Rows are points. A path goes straight from each point to the next, and from the last back to the first. The post is the endless flat space through its rows: a point in 2 columns, a line in 3, a plane in 4, and so on, so that a path can go around it. Count how often the path circles the post. Going back the other way cancels.

Post (1 x 2):
[[-0.05  0.20]]
Path (24 x 2):
[[-0.46 -0.02]
 [-0.17 -0.19]
 [ 0.56  0.01]
 [ 0.17  0.35]
 [ 0.01  0.60]
 [-0.40  0.25]
 [-0.38 -0.15]
 [-0.03 -0.07]
 [ 0.67  0.28]
 [ 0.17  0.60]
 [-0.33  0.31]
 [-0.79  0.03]
 [-0.20 -0.31]
 [ 0.44  0.08]
 [ 0.54  0.53]
 [-0.12  0.41]
 [-0.66  0.27]
 [-0.43  0.44]
 [ 0.37  0.56]
 [ 0.64  0.21]
 [ 0.05  0.06]
 [-0.71 -0.34]
 [-0.31  0.25]
 [-0.16  0.36]]
Times around: 2

Post (3 x 4):
[[-0.19 -0.41  0.12  0.35]
 [-0.02  0.32 -0.46  0.17]
 [ 0.03 -0.11 -0.07 -0.31]]
Path (24 x 4):
[[-0.05 -0.07 -0.38  0.09]
 [ 0.22  0.46 -0.75 -0.76]
 [ 0.12  0.22 -0.50  0.05]
 [-0.06 -0.08  0.21  0.46]
 [-0.08  1.00 -0.72 -0.03]
 [-0.20 -0.60  0.05 -0.23]
 [-0.27 -0.58 -0.34  0.70]
 [ 0.02  0.08 -0.21  0.39]
 [ 0.10  0.68 -0.39 -0.02]
 [-0.20 -0.18 -0.06 -0.69]
 [ 0.13  0.10 -0.70 -0.14]
 [ 0.14 -0.09 -0.05 -0.21]
 [ 0.13  0.04  0.07 -0.43]
 [-0.34  0.04 -0.03  1.20]
 [ 0.19  0.44 -0.55  0.01]
 [ 0.25  0.12 -0.52 -0.66]
 [-0.16 -0.93  0.26  0.84]
 [-0.07 -0.31  0.39  0.48]
 [-0.14 -0.33  0.17 -0.17]
 [-0.47 -0.79  0.22  0.42]
 [ 0.11 -0.06 -0.38 -0.05]
 [ 0.11  0.05  0.17  0.27]
 [-0.06  0.35 -0.17 -0.02]
 [-0.29  0.09 -0.62  0.18]]
Times around: 4

Post (7 x 8):
[[ 0.07  0.23  0.41 -0.42 -0.51 -0.09  0.02 -0.42]
 [-0.08 -0.13 -0.26  0.30 -0.35 -0.35  0.11 -0.21]
 [-0.03  0.63 -0.07  0.06 -0.05 -0.04 -0.70  0.21]
 [-0.14 -0.23  0.56  0.62  0.39  0.31 -0.20  0.41]
 [ 0.13  0.29 -0.25  0.19  0.01  0.23 -0.18  0.65]
 [ 0.23  0.01  0.09 -0.26  0.09  0.14 -0.03 -0.12]
 [-0.53 -0.10 -0.73  0.19  0.02 -0.23  0.04  0.25]]
Path (28 x 8):
[[ 0.08  0.18 -0.44 -0.32  0.05 -0.21 -0.10  0.09]
 [-0.56 -0.42 -0.22 -0.32  0.23 -0.22 -0.14  0.15]
 [-0.22 -0.19 -0.37 -0.37 -0.30  0.10  0.15  0.08]
 [ 0.27 -0.39  0.03 -0.10  0.36  0.56  0.30 -0.13]
 [ 0.32 -0.27 -0.11  0.61 -0.37  0.07  0.19  0.14]
 [ 0.44  0.16  0.13  0.23 -0.06  0.28 -0.28  0.62]
 [ 0.55 -0.16 -0.11 -0.21 -0.51  0.09  0.35  0.77]
 [ 0.34  0.42 -0.09 -0.03 -0.93  0.01 -0.24  0.55]
 [-0.75  0.03 -0.08 -0.38 -0.34 -0.10 -0.08 -0.50]
 [-0.58  0.51  0.00 -0.15  0.04  0.00 -0.35 -0.33]
 [ 0.31 -0.31  0.64  0.34  0.50  0.13  0.15 -0.26]
 [-0.30 -0.13 -0.29 -0.34  0.20 -0.24  0.02 -0.15]
 [ 0.03  0.26 -0.43 -0.61 -0.12  0.10 -0.58  0.52]
 [-0.19  0.60  0.04  0.17  0.34  0.35 -1.44  0.23]
 [-0.38  0.43  0.31 -0.01 -0.84 -0.11  0.02 -0.09]
 [ 0.15  0.35  0.26  0.44  0.14 -0.09 -0.38 -0.25]
 [ 0.68  0.61  0.18  0.38  0.23  0.11 -0.13  0.40]
 [ 0.48  0.73  0.64  0.64 -0.07  0.53 -0.51  0.68]
 [-0.54  0.25 -0.29 -0.19 -0.67 -0.75  0.10 -0.71]
 [ 0.10  0.51  0.49 -0.19 -0.07  0.02 -0.30  0.62]
 [ 0.11  0.07  0.06  0.41 -0.14 -0.02 -0.55  0.59]
 [-0.31 -0.39 -0.15 -0.72  0.20  0.47  0.24 -0.06]
 [ 0.13  0.49  0.27  0.57 -0.61  0.21 -0.29 -0.03]
 [-0.36  0.43 -0.72  0.18 -0.79 -0.36 -0.81  0.13]
 [-0.17  0.49  0.14  0.05 -0.41 -0.01 -0.98  0.67]
 [-0.21  0.27 -0.76  0.51 -0.16 -0.43 -0.65 -0.08]
 [-0.53  0.42  0.25  0.22 -0.04 -0.16 -0.50 -0.59]
 [ 0.31  0.29 -0.18  0.71 -0.18 -0.48 -0.21 -0.40]]
Times around: 3
